Each row of a before or after table is a point. One or more steps were done to the points. Then noise was added and the rows were shuffled. The steps act on columns, c1 being the first. Name the steps. A step turns or swaps two columns, mirrors them in a line or flattens them onto one, adds a multiple of one to another, or multiplies or shifts one. Angles are multiples of 10 degrees, from the lower column toward the higher: turns from -170 to 170, lines from 10 to 170 but not 90. Use the fewest steps. Two steps may share a column if one is a turn and the other turns, adds or multiplies; they go together, in the order done. Otherwise the lowest column goes first.

Before, 9 rows:
[[  6 -21]
 [  5 -17]
 [  7  -9]
 [-60  -2]
 [  1 -30]
 [ -1 -25]
 [  3  -3]
 [-11  -1]
 [ -8  -8]]
After (9 x 2):
[[ -2 -10]
 [-18  -3]
 [  4  -9]
 [-21  -5]
 [-27 -15]
 [ 27 -54]
 [ -5   1]
 [-12   2]
 [-22 -13]]
Steps: mirror c1 and c2 in the line at 60 degrees

Before (13 x 4):
[[-27 -12  16  -7]
 [ -5 -26  19  -3]
 [-17 -60  12  -2]
 [-13  11  12   5]
 [-14  14  21  -2]
 [  7  -8  17 -18]
 [ 10   6 -20   3]
 [-26   7 -17 -11]
 [ -3  12   8   1]
 [-11  -3  11  -6]
 [ 16  12   4 -10]
 [ 16   6  11   1]
 [  5   0   3   0]]
After, 13 rows:
[[ -4   9   8 -28]
 [ 18  11   4 -39]
 [  6  -7  19 -50]
 [ -8  -4  13 -34]
 [-17 -62  12 -33]
 [-27 -12  16 -37]
 [  9   4 -23 -28]
 [-13  12  12 -26]
 [-28   7 -16 -40]
 [  6   0   2 -30]
 [ 16   4  13 -32]
 [ -6 -27  19 -33]
 [-15  14  20 -35]]
Steps: shift c4 by -30

Before, 10 rows:
[[ -4   3 -40  32  49  -9  35  41 -18]
 [  0 -45 -12 -21  29  20  38  18  10]
 [ -4 -18  11  -2  23 -27  -5  34   9]
 [-27 -14 -35 -21  25 -16  46  18  -3]
 [ -3 -10   1 -12 -18   8   5  45   3]
 [ 21  26  56  46  14  25  -5 -20 -46]
 [  4 -15  10   6 -13  11 -34   5 -35]
 [ 15 -26 -21  -8   8   5  33 -14  24]
 [  9  -5 -15 -31  25  23  11   0  13]
 [-34  -9 -17  22  33   7  16   2  17]]
After:
[[ -3 -10  14  -1  42  -9  11 -10 -26]
 [ -5  36 -39  43  56  16   5 -34 -11]
 [  1  20 -12 -27  26  -9  37 -20  18]
 [ -2   1   4 -19  38  -4  10  32   5]
 [  6 -38   8   7  -1  35  -2  14   5]
 [-38  12 -17  33  10 -19  12 -28   8]
 [  7  10 -15 -43   4 -11   6 -24  25]
 [ 13  21 -21 -12 -10 -24  27 -11   8]
 [ 23   4  55  62 -16  49 -20 -17  17]
 [-28  39 -37 -28  26   1  18 -14 -19]]
Steps: turn c2 and c7 by -70 degrees; multiply c7 by 0.7; multiply c4 by 1.3; turn c5 and c8 by -70 degrees; turn c6 and c9 by 80 degrees

Before (9 x 14):
[[ -8  12  15   8  -4  -2  -2  11  10  10   5  -3   4 -16]
 [ 22  -7   1 -16  -9   2  -5  10   1 -17 -21   1  13   8]
 [  3  14  -8   5 -18 -10 -11 -14 -19  18  -3 -11 -17  -9]
 [ -4   1   7   7  14  -5  -7 -16 -25  13   7 -18 -13 -10]
 [  4 -21  -9  -9 -21   7   4  -1  -7  -9 -11  -3   4   6]
 [ 11  -4  -6   1  -5   3  12  15  -9  -8 -16  -3  14  19]
 [ 14 -14  -5 -10 -11  24  -1  19 -18 -15 -22  11   3  18]
 [-12   5  18  13  -4 -18  -8   5   5   7 -13  -8 -10  -7]
 [ 12 -11 -11  -8  -2  -4   5  15  -9   3 -21   7   0  -3]]
After:
[[  4 -12  15   4  -2 -45  -8   5   4   8  20  -9  12   2]
 [  9  -4  17   6  -4  -5   0   9   8   9   4  -4   2  16]
 [-31  -6  -6 -18  -9   6  -3   9   1 -18   1   1 -15   0]
 [ -4  15   5  14 -18 -25 -11 -12 -19  19  -9 -11  21  -2]
 [-20   0  -6   2  -6   9  10  15 -13  -9   0  -1 -20 -11]
 [  9  -6   4   3  15 -10  -8 -16 -24  11 -17 -18  17   2]
 [-24  -6 -14 -14  -9  59   0  18 -17 -16  -1  10 -11 -14]
 [-21   3 -16  -7  -1 -10   6  16  -7   4   6   6   1   4]
 [-10  -5 -22 -14 -22  17   5  -1  -9 -11   4  -3  -8  -3]]
Steps: turn c1 and c11 by -140 degrees; add 0.5 times c9 to c11; turn c2 and c3 by 50 degrees; add 0.7 times c2 to c4; multiply c6 by 2.5; turn c13 and c14 by 150 degrees
